Rows are points. The last column is the point's height on a tilted bowl or saddle (a function of degree 2), plus a little noise. Along how many of its main directions does it bend up, bend down or stay straight?

Points (17 x 4):
[[ -1 -48 -27  13]
 [ 43 -15   5 -10]
 [ -9 -40   1  -5]
 [ 21  16 -10 -17]
 [ 14 -29  25  -6]
 [-40  39  -8  27]
 [ 31  -9 -64  43]
 [ -9 -39 -40  16]
 [-19  45 -32  32]
 [-28 -16 -11 -12]
 [-80  10 -47  83]
 [ -2  -4 -24 -17]
 [  9  12   2 -23]
 [ -9  19 -20 -10]
 [ 11  13  -1 -22]
 [-72  -7  15  39]
 [-23  19 -39  13]]
Directions: 3 up, 0 down, 0 straight

Points, 18 rows:
[[  1   8 -29  11]
 [ 22  13  25  10]
 [ -3 -23  32  15]
 [-15 -56 -21  27]
 [  5  14 -15   7]
 [  0   9  31  12]
 [ 33 -17 -43  26]
 [-23  17 -57  38]
 [  7 -17  15   7]
 [-20 -13 -15   9]
 [ 28  17   3   7]
 [ 38 -86 -23  70]
 [-31   2 -10  11]
 [-12 -34 -21  15]
 [-33  11 -10  14]
 [ 34  -9  37  20]
 [ 22 -24   2  10]
 [ 20 -94 -34  76]]
Directions: 3 up, 0 down, 0 straight

Points, 26 rows:
[[ -7   3  37 -22  29]
 [ 47 -74 -12  -2  68]
 [ 41   9  14   9  23]
 [-50 -10 -42  27   3]
 [ 38  -8  -8  -3  20]
 [ -3 -41 -53 -40   8]
 [ -7  31  15  24  27]
 [ 48  24   5  38  33]
 [ -2  -9   2 -69  -5]
 [-56  43  25  -9  49]
 [-51 -23  21 -24  26]
 [-23  -3  18  27  31]
 [ 38  60  -5 -24  47]
 [ 38   4  16  12  25]
 [ 15 -38 -12 -15  17]
 [ -3  13  -2  -4  10]
 [ -6  -3  11 -28   8]
 [ -2  18 -43 -35  11]
 [ 20 -43  27 -57  12]
 [-18  19 -20  11   8]
 [  9 -31  50 -62  27]
 [-45   4   5 -11  12]
 [-20   1  29  37  44]
 [-17  22 -30 -12   5]
 [ 38  25  17  -6  24]
 [-26 -52  31  -4  54]]
Directions: 2 up, 0 down, 2 straight

Points (24 x 5):
[[ -7 -12 -24 -14  -6]
 [  1   8  33  27 -23]
 [ 29   6  28 -10   2]
 [-28   8  16  30  -6]
 [ -1 -52  -8   0  44]
 [-45  31  22 -38 -38]
 [ 20 -19  -9 -42 -10]
 [-47 -43 -26 -36 -19]
 [-31  -5 -54  38  66]
 [  8  35  32 -26  14]
 [-40 -12  38  -7 -29]
 [  6 -28  50  33 -20]
 [-32  -6  46  -6 -28]
 [ 13   0 -12 -47 -27]
 [-57 -21  34  28 -21]
 [ 11  -1   8  34 -18]
 [-73  29 -36 -48 -70]
 [-58  -2  -7  19  15]
 [ 48 -28  -8 -14  -1]
 [-20 -19 -30  22  33]
 [-38  23  43   7 -25]
 [ 36 -24  44 -23  35]
 [-26  -8 -14  -4   1]
 [  5  31 -25  27   4]]
Directions: 2 up, 2 down, 0 straight

Points (46 x 7):
[[ -3  15 -58  13  -1 -47   0]
 [  9  17  24 -43 -17  31 -10]
 [-62 -12  -2   3  -1 -27 -27]
 [-34  -6  25 -16   6 -28  -8]
 [-73  25   7  -6  14  16 -71]
 [ 56 -10 -24 -66   5  24  10]
 [ 29   9  57 -39  40   5  36]
 [-26 -10 -14  -8  25  15 -31]
 [-40  42 -17 -20  47  25 -85]
 [ 34  45  30  -2 -57  17  -7]
 [-10   2  -6  -1  19 -99 -72]
 [ -9  19 -33   1 -45 -35 -17]
 [ 13   2  -3  32  -9 -15  -6]
 [ 13  48  41   9 -24 -26 -11]
 [-23  -1 -17  -6   4   8 -27]
 [-25 -20  -9  28 -11  30 -33]
 [-40  17  22  22   2 -17 -13]
 [ 21 -26 -20  -3  36  19 -16]
 [-32  36  40  56  24 -28  -2]
 [-12   1  33 -43  -1   4  10]
 [ 30  24 -20  32   9  12 -12]
 [ -1 -12 -11 -10 -23  -3 -12]
 [-19  -3  27 -58 -36  -4   9]
 [ 26  13  -5  17   2  -2 -12]
 [ 24 -61 -15  42 -21   6 -40]
 [-13  41 -63 -51 -39   5 -36]
 [ 28  21 -51  -6 -11 -16   4]
 [ 30  13   7 -60 -30  15  -7]
 [ 14 -28  11  -5  31  11  -6]
 [ 49  26  60  40  52  21  -4]
 [ 24 -18 -50 -11 -15  -3  -2]
 [ 30 -21   4  20   5  15 -25]
 [-18 -36  21  41 -45  38 -15]
 [-26 -54  12  19 -47 -49   4]
 [  3   4  24  -5  68  -6  -1]
 [-12   4 -34  16 -10   9 -20]
 [-55  46 -10 -16 -21   9 -67]
 [  1  13  12  -6  15  48 -42]
 [ 10 -65  17 -23 -44 -38   2]
 [ 17  -2 -10  -7  53 -30   2]
 [-14 -25  17 -26   1 -21   7]
 [ 21 -41  52  24   7  20   1]
 [ 75 -56   8  44  17  -3 -59]
 [ 58   1 -66  10  34  17  17]
 [ 45 -44 -16 -14  13   0  -7]
 [-35   9   8  -8   0  18 -31]]
Directions: 2 up, 2 down, 2 straight

Points:
[[  2   6   2  36  33  12 -26  29  13]
 [-14  38 -14 -30  24 -17 -16   9  20]
 [  7 -25 -35  27  69   6 -25 -19  38]
 [ 30   7  25   4   5 -38 -13 -18  14]
 [ -8  -4 -14  -6 -50 -18 -14  -1  26]
 [-43 -19 -30 -24  30 -19  58 -28  50]
 [ 40 -14 -45 -45  33   5  68 -26  50]
 [ 21  -2 -11 -28  43  17  -6  25  20]
 [-53  -7   8  23  -9 -15  41 -25  28]
 [ 15  16 -10 -15  21  31  -1  50  20]
 [-18  -8   2  -5  36 -68  79   0  46]
 [-15   7 -18  32   3 -23  46  12  33]
 [-11 -53  11  18  -2   0  38  13   4]
 [-30 -59  81  10 -48   8 -28 -28  43]
 [-14   2 -57   8   7 -19  52  -8  47]
 [-24 -29 -15 -25 -58   2 -57 -28  55]
 [ 33 -31  10  10  15  13 -12   2  12]
 [-13  -4  37  -4  19 -37   5  -6  17]
 [ 13  -2 -17 -26  -8 -15  54  14  15]
 [ 65  35 -40  11 -55 -20 -22  33  45]
 [ 41 -33 -24 -18  -5  15  23  24   8]
 [ 23  12 -34  11 -45 -12  64  -8  42]
 [-33 -17 -46  30  39 -42  39 -29  58]
 [ 16 -46  -5 -17 -36 121  24  -5  38]
 [ -2  -5  22   5   2  -4  12  13   6]
 [  3  16  43  -9 -47  23  27  16  23]
 [-40  14 -40 -32  37  -4  20 -13  40]
 [ 30  41  23  48 -37  -8  52 -38  57]
 [  2  24 -15 -47 -32 -15  22 -10  31]
 [-24  17 -59  24   6  19 -12 -20  17]
 [ 13  33  16  15 -27 -11  28  31  22]
 [  8  58  26  12 -30  -7 -13 -29  28]
 [ 12  43  -9  44   1  14  36   2  27]
 [ 35 -46  19 -46 -14 -35  21   7 -26]
 [-18 -13  26 -29 -12  13  20  -3  12]
 [ 37   7 -12 -20 -39  -1  22 -20  22]
 [ -1  -3 -15   3 -40  24 -28  -9  21]
 [ 12  -9 -19   6 -11   5  21  10  12]
 [-14  32   0 -27  26  18 -51   0  11]
 [ 32 -32   4 -12 -10  18  57  17   2]
 [-36 -37  58  17 -16  -5   1  22  18]
 [ -8  -4  -7  -5  -2 -76  -4  -3  23]
 [  0  48 -14  29 -13 -10  15   7  25]
 [ 27  49 -49   9  -2   0 -13  15  30]
 [ -6   0  22   3   2 -10 -36  46  16]
 [ -4 -30 -15   7  22 -17  -2  27  16]
 [-13 -25 -24 -34 -52  50  19  23  32]
 [ 18  69  -8  -6  27 -22  18 -38  27]
 [  8 -17 -20  21   6  18   9  30  15]
 [-26 -23  12 -24 -10 -14  45 -13  16]
 [-15 -30  11   9  13 -32  32  -6  14]
 [  6  45  24 -35  33  35  18   0  21]
 [-21  -6 -13  56  14  31 -35   3   3]
 [ -4 -12  -2  37  23  14 -12  11  10]
 [-29  13 -28 -30  43 -49 -17  26  43]
 [-17 -15  25  12  46 -10 -30 -41  27]
 [ -5 -21  -1  17  -8   0   9 -30  12]
 [ 61 -17  32  20  29  -4  43 -43  37]
 [ 33  90  34  57  42  39  -3  58  36]
 [  2 -16 -28  -5  36  46 -39 -37  21]
 [ 19 -33  -4  25 -28   6  24  16   7]
 [ 74 -24  78 -39 -14 -20 -12 -21  20]
 [-45 -35  33   0   0 -23 -66  14  44]
 [-37  23 -51 -41 -14  -4  -9  76  73]
 [-26 -45  -5 -16  21  39   0 -51  21]
 [ 10   8  17 -20 -47   7  -4  -8  20]
 [ -2 -18  -9 -28  24 -29  43  26  14]
 [-45 -36   5  13   1 -42  29  39  31]
 [ 22  30   5  20   4  -2   8  14  12]
 [ 43 -31   6  -3 -22   6  13 -29  13]
 [  8  -6  66 -10  28  41  24  30  25]
 [  7  -3  17 -68  22 -79 -43 -16  34]
 [ 62   5  -7 -18  -7 -48  12  -6  -3]
 [-20 -30  13  16  -6 -14 -19  -7  15]]
Directions: 6 up, 1 down, 1 straight
